Each row is a point. The points of each table are mixes of a few directions, plus a little noise. Count the directions of each table, and those that both share. Where both have some left over, give the other angles between the two spaces (their principal angles), to ten degrees, smallest first.

First, 6 rows:
[[ 0.85  0.16  0.48]
 [-0.87 -0.17 -0.49]
 [-0.47 -0.09 -0.27]
 [ 0.35  0.07  0.20]
 [-0.19 -0.03 -0.11]
 [ 0.33  0.06  0.19]]
Second, 6 rows:
[[-0.02 -0.11  0.11]
 [ 0.32 -0.10 -0.18]
 [-0.04  0.16 -0.10]
 [ 0.45  0.19 -0.54]
 [ 0.32 -0.60  0.24]
 [-1.02  0.46  0.45]]
Directions: first 1, second 2, shared 0; angles 60

First (7 x 6):
[[-0.04 -0.11 -0.06 -0.01 -0.03 -0.04]
 [ 0.35  0.84  0.41  0.06  0.27  0.25]
 [ 0.46  1.08  0.53  0.08  0.36  0.34]
 [-0.48 -1.17 -0.57 -0.06 -0.38 -0.35]
 [ 0.13  0.33  0.17  0.02  0.10  0.10]
 [-0.15 -0.36 -0.19 -0.02 -0.12 -0.10]
 [-0.25 -0.61 -0.31 -0.03 -0.20 -0.20]]
Second:
[[-0.17 -0.33  0.19 -0.16  0.11  0.03]
 [-0.86  0.10  0.09 -0.14  0.41  0.37]
 [ 0.79 -0.02 -0.73  0.12  0.08  0.28]
 [ 0.03  0.62 -0.36  0.33 -0.16  0.01]
 [-0.35  0.00 -0.16  0.12 -0.22 -0.21]
 [ 0.17  0.04  0.20  0.00 -0.04 -0.09]
 [ 0.90 -0.69  0.46 -0.06 -0.67 -0.84]
 [-0.56  0.30  0.28 -0.15  0.53  0.46]]
Directions: first 1, second 4, shared 1

First (9 x 9):
[[-0.40  0.41 -0.20  0.13  0.05 -0.15  0.15  0.22 -0.14]
 [ 0.56 -0.52 -0.20 -0.24 -0.40  0.78 -0.35 -0.40  0.23]
 [ 0.14 -0.27  0.18 -0.40 -0.08  0.30 -0.02 -0.44  0.13]
 [-0.74  0.57  0.31  0.74  0.38 -0.60 -0.20  0.18  0.16]
 [ 0.61 -0.35 -0.11  0.03  0.00 -0.26  0.12  0.50 -0.28]
 [ 0.32 -0.09 -0.28  0.54 -0.08 -0.15 -0.22  0.54 -0.10]
 [-0.34  0.42 -0.23  0.39  0.05 -0.28  0.03  0.39 -0.12]
 [ 0.12  0.05 -0.28 -0.77 -0.07 -0.09  0.74  0.17 -0.49]
 [-0.29 -0.25  0.79 -0.49  0.09  0.43 -0.27 -1.20  0.62]]
Second:
[[ 1.03 -0.96  0.59  0.32  0.15 -0.34 -0.47  0.16  0.18]
 [ 0.47 -0.42  0.28  0.90  0.07 -0.17 -0.77  0.23  0.33]
 [ 0.10 -0.09  0.06  0.34  0.02 -0.04 -0.28  0.08  0.12]
 [-0.60  0.56 -0.35 -0.17 -0.09  0.19  0.26 -0.09 -0.09]
 [-0.21  0.20 -0.12  0.00 -0.03  0.07  0.05 -0.02 -0.02]
 [-0.22  0.22 -0.12  0.45 -0.03  0.06 -0.28  0.07  0.14]
 [ 0.93 -0.89  0.52 -0.57  0.13 -0.28  0.21 -0.02 -0.13]
 [-0.56  0.50 -0.33 -1.03 -0.09  0.20  0.89 -0.26 -0.39]
 [-0.70  0.66 -0.41 -0.28 -0.10  0.23  0.36 -0.12 -0.14]
 [-0.23  0.22 -0.13  0.03 -0.03  0.07  0.03 -0.02  0.00]]
Directions: first 4, second 2, shared 2

First, 10 rows:
[[ 0.87  0.84 -0.61  0.11 -0.16 -0.11 -0.15 -0.03 -0.15  0.29 -0.08 -0.60]
 [-0.84 -0.45  0.77 -0.02  0.32  0.23  0.11 -0.31 -0.16 -0.47 -0.08  0.68]
 [-0.30 -0.40  0.30 -0.45  0.03  0.01  0.17 -0.02 -0.07 -0.24 -0.10  0.32]
 [-0.43  0.32 -0.21  0.92  0.18  0.33 -0.53  0.05  0.28  0.47  0.35 -0.73]
 [-0.49 -0.31  0.52 -0.37  0.11  0.59  0.13 -0.19 -0.06 -0.05  0.19  0.14]
 [-0.24 -0.81  0.56 -0.75 -0.14  0.31  0.53  0.01  0.00 -0.20  0.16  0.75]
 [ 0.49  0.35 -0.49  0.81 -0.13 -0.21 -0.18  0.22  0.23  0.35  0.19 -0.19]
 [ 0.14  0.10 -0.49  0.52 -0.06 -0.40 -0.25  0.31  0.25  0.21  0.04 -0.34]
 [-0.26 -0.25  0.06 -0.82  0.07 -0.18  0.04  0.01 -0.13 -0.25 -0.33 -0.17]
 [ 1.02  0.61 -0.44  0.03 -0.19 -0.55  0.09 -0.04 -0.22 -0.09 -0.30  0.14]]
Second:
[[-0.20 -0.28  0.01 -0.36 -0.01 -0.09  0.05  0.11  0.05 -0.07 -0.08 -0.09]
 [ 0.26  0.35  0.00  0.47  0.00  0.13 -0.05 -0.13 -0.05  0.08  0.09  0.10]
 [ 0.91  1.20 -0.03  1.65  0.04  0.38 -0.18 -0.45 -0.18  0.29  0.36  0.37]
 [-0.21 -0.27  0.00 -0.38  0.00 -0.09  0.04  0.11  0.03 -0.08 -0.08 -0.08]
 [ 0.14  0.19  0.01  0.25  0.01  0.07 -0.02 -0.07 -0.03  0.06  0.05  0.07]
 [-0.02 -0.02  0.00 -0.03  0.01  0.00 -0.01  0.01  0.00  0.00 -0.01 -0.02]
 [-0.19 -0.27  0.01 -0.35  0.00 -0.08  0.02  0.10  0.03 -0.07 -0.08 -0.07]
 [-1.26 -1.70  0.05 -2.32 -0.03 -0.54  0.26  0.64  0.26 -0.43 -0.51 -0.53]
 [ 0.05  0.04  0.01  0.05  0.00  0.02 -0.02 -0.03  0.01  0.01  0.01  0.02]
 [ 0.33  0.44 -0.02  0.60  0.00  0.15 -0.06 -0.17 -0.06  0.11  0.14  0.14]
 [ 0.23  0.29 -0.01  0.41  0.00  0.08 -0.05 -0.12 -0.05  0.07  0.08  0.10]]
Directions: first 5, second 1, shared 1
